Every row gives one point. Each copy is the shape, with its points in the same order, turned, moved and blurred by noise. Say if it was mirrored as well.
In the rows, 128 means zero.

Shape (6 x 3)
[[162 174 161]
 [157 190 103]
 [133 147 128]
 [103 123 107]
 [ 84 113 140]
 [160 133 144]]
Copy 1 (6 x 3)
[[134 135 194]
 [148  73 181]
 [130 112 147]
 [111 101 103]
 [ 85 134 105]
 [148 141 151]]
Copy 1 is: mirrored
Copy 2 (6 x 3)
[[132  67 167]
 [157  69 113]
 [118 101 136]
 [105 133 106]
 [ 71 137 131]
 [135 108 162]]
Copy 2 is: mirrored
Copy 3 (6 x 3)
[[169 174  97]
 [136 150  50]
 [130 144 107]
 [ 93 123 123]
 [ 94 145 156]
 [161 135 117]]
Copy 3 is: only turned
Copy 4 (6 x 3)
[[178 175 140]
 [183 134 183]
 [138 142 151]
 [100 121 153]
 [ 81 151 137]
 [156 142 118]]
Copy 4 is: mirrored

Shape (9 x 6)
[[143 114  83 130  98 177]
 [147 158 165 124 137 104]
 [111 169 107 120 116 144]
 [111 131  88 164 187 155]
 [106 122  97 122 187 175]
 [107 139 157 150 160 178]
 [124 114 185 153 145  74]
 [112 124 123 120 115 151]
 [151 118 152 120 180 169]]
Copy 1 (9 x 6)
[[162 100  79 104 114 157]
 [122 172 150 149 157 120]
 [120 161 113 110 104 151]
 [ 91  96 136 127 142 202]
 [ 76  88 112  85 154 183]
 [ 86 144  98 136 166 179]
 [106 142 157 192 162 104]
 [116 122 101 123 123 143]
 [108 104 118 116 198 160]]
Copy 1 is: mirrored
Copy 2 (9 x 6)
[[153  96 105 140  71 161]
 [132 168 138 125 152 120]
 [101 136 103 123 104 152]
 [126  76  92 127 166 179]
 [125  81 121 100 145 200]
 [113 119 147 155 151 188]
 [130 132 165 145 180  84]
 [118 112 139 128 102 148]
 [164 124 156 119 153 187]]
Copy 2 is: only turned

Shape (14 x 9)
[[136  92 131 109 174 148 117 100 115]
 [ 86 148 171  60  93 114 161 185 102]
 [120 161 126  73  78 172 180 121 149]
 [ 71  72 100 103 160 124 122 113 112]
 [153 137 173  97 135 150 103 138 107]
 [130  79  91 149 103 131  92 153 135]
 [ 97 114  94 156  91 122 103 162 172]
 [ 84 108 169 115 131 134 172 138  89]
 [102 165 120 126 128 172 137 115 165]
 [158 163 170 155 110  99 113 144 175]
 [161 126 111 144 156 163 152 133 160]
 [162  90 138 100 155 177 160  80 118]
 [ 96  76 130 132 114 167 108 141 186]
 [138 143 142 136 112 147 154 127 120]]
Copy 1 (14 x 9)
[[147  94 108 118 155 145 137 114 141]
 [ 65 177 152 105 132 131 148 215 149]
 [120 198 117  98  90 121 139 155 209]
 [105 116  51 123 156 168 123 134 120]
 [134 131 181  96 135 137 132 137 138]
 [160 125  85 144 116 115  93 154  82]
 [127 148  94 171 117 101  60 165 112]
 [ 68 128 119 115 109 166 156 164 146]
 [132 158 133 146 106 132  95 125 190]
 [123 125 179 174 115  65 104 155 153]
 [183 111 120 158 109 142 128 139 167]
 [164  94 109  87 114 153 167 116 173]
 [134 104  93 107 111 124  58 160 147]
 [126 138 144 134  91 130 137 140 151]]
Copy 1 is: only turned
Copy 2 (14 x 9)
[[122 117 135 133 157 136  82 109 106]
 [108 136 215  85 110 130 161 202 113]
 [125 162 198  94  96 189 171 110 109]
 [106 158 138 111 128 139  47 152 137]
 [119  97 145 126 159 138 154 147  93]
 [145 110  87 119  81 145 106 146 150]
 [142 138 101  98  85 145 138 143 191]
 [ 85 131 200 139 112 117 108 157 128]
 [130 160 155 122 141 174 156 103 163]
 [133 111 124  98 132  93 201 110 155]
 [175 115 152 137 128 143 126  81 144]
 [118 110 165 142 137 154  93  71  79]
 [112  99 126  94 111 176 104 118 185]
 [122 130 160 143 110 134 158 116 122]]
Copy 2 is: mirrored

Shape (17 x 12)
[[139 163 145 153 109 143 171 103 126  77 150 181]
 [160  84 145 162 126 164 143 126 150 140  92 113]
 [162 165 130 126  95 159 170 130 109 123 172 146]
 [100 122  67  39 175 125 141  87 126 132 103 126]
 [152 112 128 143 123 132  65 129 130 129  95 161]
 [124 144 116 132 126 135 168 116 101 116 183 161]
 [117 121 101  56 189  73 136 110  95 111  86 114]
 [161 128 100 186  93 111 125  96 120 125 164 162]
 [119  56 123 157 107 119  90 138  98 138  99 151]
 [110 115 146 152 156 142 114 116 130 165 118 148]
 [115 125 150 128 116 121 137  93 116 172  75 107]
 [116 127 110  36 149  93 145  88 153 124 108 135]
 [139  99 147 148 135 104  95 155 156 154 108 116]
 [170 180 104 130 131 139 158 106  93 115 150 169]
 [187 153 130 157 120 140 207 122 136 138 152 206]
 [114 109 115 174 140 130 117 123 141 136  93 107]
 [143 110 126  44 193 109 139  60 118 120 128 122]]
Copy 1 (17 x 12)
[[174 159 104 137 168  96 130 121 104  85 173 158]
 [130  92 145 178 125 141 150  82 116 146 140 159]
 [157 147  90 131 114 108 101 140  81 125 175 170]
 [137 121 102  56 134 123 152 151 151 147  43 168]
 [144 141 160 131 141 145 140  94 106 140 126  83]
 [133 144  80 103 149  97 143 153  98 122 175 164]
 [149  93 142  77 159 100 150 187 139 152  50 135]
 [124 139  96 131 138  73 122  93 118 132 185  99]
 [101 108 159 121 116 132 192 101 103 127 144  86]
 [106 147 153 130 158 135 163 112 120 168 139 149]
 [104 133 176 152 120  90 152 122 112 146  93 163]
 [155 126 146  60 129 103 127 151 168 126  74 170]
 [113 112 175 154 120 147 135 124 148 164 145 117]
 [176 155  82 118 155  82 120 141  83 144 150 147]
 [204 152  95 139 136  76 145 115 108 156 207 174]
 [100 119 132 173 146 130 158 109 140 142 117 125]
 [142  88 142  49 172 102 117 143 134 154  76 181]]
Copy 1 is: mirrored
Copy 2 (17 x 12)
[[139 155 118 165 108 155 134  93 117  78 161 174]
 [148  90 165 133 138 159 147 126 129 134  80 140]
 [181 167 123 122 109 147 145  94 111 125 169 155]
 [ 50 118 106  85 157 104 182  55 157 162 148 118]
 [118 105  99 114 169 121 109 147 111 123  93 168]
 [141 151 117 156 117 127 149 101 124 132 193 152]
 [ 54 118 126  88 155  55 195  94 145 116 140 115]
 [178 118  68 178 134 124 130 126 129 119 143 153]
 [116  62 114 148 147 100 129 151  80 151 104 159]
 [105 129 141 149 147 122 122 141 142 161 113 157]
 [113 136 140 133 115  93 149 103 128 158  64 131]
 [ 58 118 104  75 109 100 162  69 171 126 139 124]
 [121 104 129 113 136 120 125 181 135 135  93 122]
 [157 171  99 135 148 124 167  88 131 109 164 174]
 [173 152 115 151  95 167 181 118 156 107 157 210]
 [113 111 127 159 156 136 144 140 122 139  87 110]
 [ 81 110 146  88 150  71 152  55 192 121 152 136]]
Copy 2 is: only turned
